Each row of a before or after table is a point. One or more steps were done to the points. Then noise was added and the rows were shuffled. The steps act on how far a point lies along the listed directions, d1 being the first. Write out the steps. A step turns or swaps two directions, mirrors them in a line or flattens them onto one, adds a multiple of one to another, or multiplies one. Angles are multiples of 10 degrees, from the lower direction toward the higher: turns from -170 to 170, lines from 10 to 170 but not 90. Use the fewest steps. Two steps may share a direction if one is a turn and the other turns, adds or multiplies; they go together, in the order done. Otherwise the lowest direction goes first.

Directions:
(1): [-53   7 -29]
(2): [-28 -34  43]
(3): [-11  51  33]
Before (13 x 3):
[[-10  21  -3]
 [-20  15   2]
 [ -3  19  -3]
 [-28   2  12]
 [ -9  23  -8]
 [ 43  -4  16]
 [-14 -17   9]
 [ 20 -27 -10]
 [-18  -3  -6]
 [ 60  -5  23]
 [ 13 -14   0]
 [-14 -35 -12]
 [ -2  -8 -21]]
After, 13 rows:
[[ 23  15   0]
 [ 13 -16  46]
 [ -8  26 -15]
 [ 31 -20   0]
 [-30  -4  36]
 [ -3   8  20]
 [ 13 -41 -49]
 [ 10 -29 -34]
 [ -2  20 -18]
 [-15 -22  38]
 [-18  17   8]
 [ 11 -19   0]
 [ -1  32 -19]]
Steps: mirror d1 and d3 in the line at 50 degrees; multiply d2 by 2

Directions:
(1): [-49  13 -24  43]
(2): [ 11  35 -54 -27]
Before:
[[ 11  -9  11 -13]
 [-14  12  -9   8]
 [ 13   0   2 -18]
 [ 17  -9   5  -6]
 [  5  22 -13 -25]
 [  9  10  -4 -16]
 [  4   1   8  -4]
 [ -3   7   3   1]
 [  0   2   5  -5]
 [  7   8  -3 -11]
 [ 15  21 -26 -27]
 [ 19 -10   8  -1]
 [ 14 -14   8 -11]
 [ 27  31 -58 -43]]
After, 14 rows:
[[ -1   5   5   1]
 [-29   6  10  16]
 [ -6   3 -23   1]
 [-32   0   7  31]
 [  2  -5  19   0]
 [-15   9 -12   7]
 [ -9  11 -17   0]
 [ -4   6 -20   5]
 [  3   7 -21   6]
 [ -3   5   0  -2]
 [-18   7  -1  11]
 [ -3  11  -4  -4]
 [-54 -15  12  61]
 [-11   4   0   7]]
Steps: turn d1 and d2 by -140 degrees

Directions:
(1): [ 27 -28 -30  60  18  40  13  -5]
(2): [-34  31 -44  18 -44  -2  26  33]
Before:
[[ 29 -25  23   0  29   7 -18 -16]
 [ -2  11   2   3 -17  -7   1   7]
 [ 16 -11  43 -35  27 -11 -17  -5]
 [ 34 -13  30 -13  36   1 -13 -42]
 [ 20 -18  60  -7  32   7 -25 -21]
 [  3 -11 -24  35   5  12   7   1]
 [-16  14 -28   0 -22  12  15  15]
 [ 39 -40  32   6  40  30 -13 -24]
 [ 22 -29  10 -14  11 -11  -6 -15]
 [-13  12 -30  42 -19  11  33  16]
 [ 20  -6  31 -11  10   1 -20 -15]
 [ -3  -8 -18  12  -3   5   7   2]
 [-10   1  -2   1   8  -6  -1   2]
 [ 15 -14 -13  19  -4   5  -6  -8]]
After:
[[-14  22 -12  10 -35   2   5  17]
 [-25  47 -27  -8 -38 -15  23  10]
 [ -7  -1  22 -29   8 -20 -17 -10]
 [ 21 -17  46 -16  31  -9  -7 -27]
 [ 15 -20  16 -11  26  19 -12 -13]
 [-15  16 -32  16 -23   4  24  39]
 [ -7  -3  -4   8   9  -1  -5   1]
 [ 14  -7   7  13  -2   5  -3  -4]
 [-38  39 -11  15 -45  -1  18  37]
 [  2   3   6 -20 -13 -21 -16  -6]
 [ -8   2 -24  -8 -29 -21  14  11]
 [ -4  -7  11 -15   7  -8  -9 -11]
 [-43  36   0 -35 -44 -16  11  27]
 [-24  30 -12 -11 -35 -15   5  23]]
Steps: turn d1 and d2 by -160 degrees
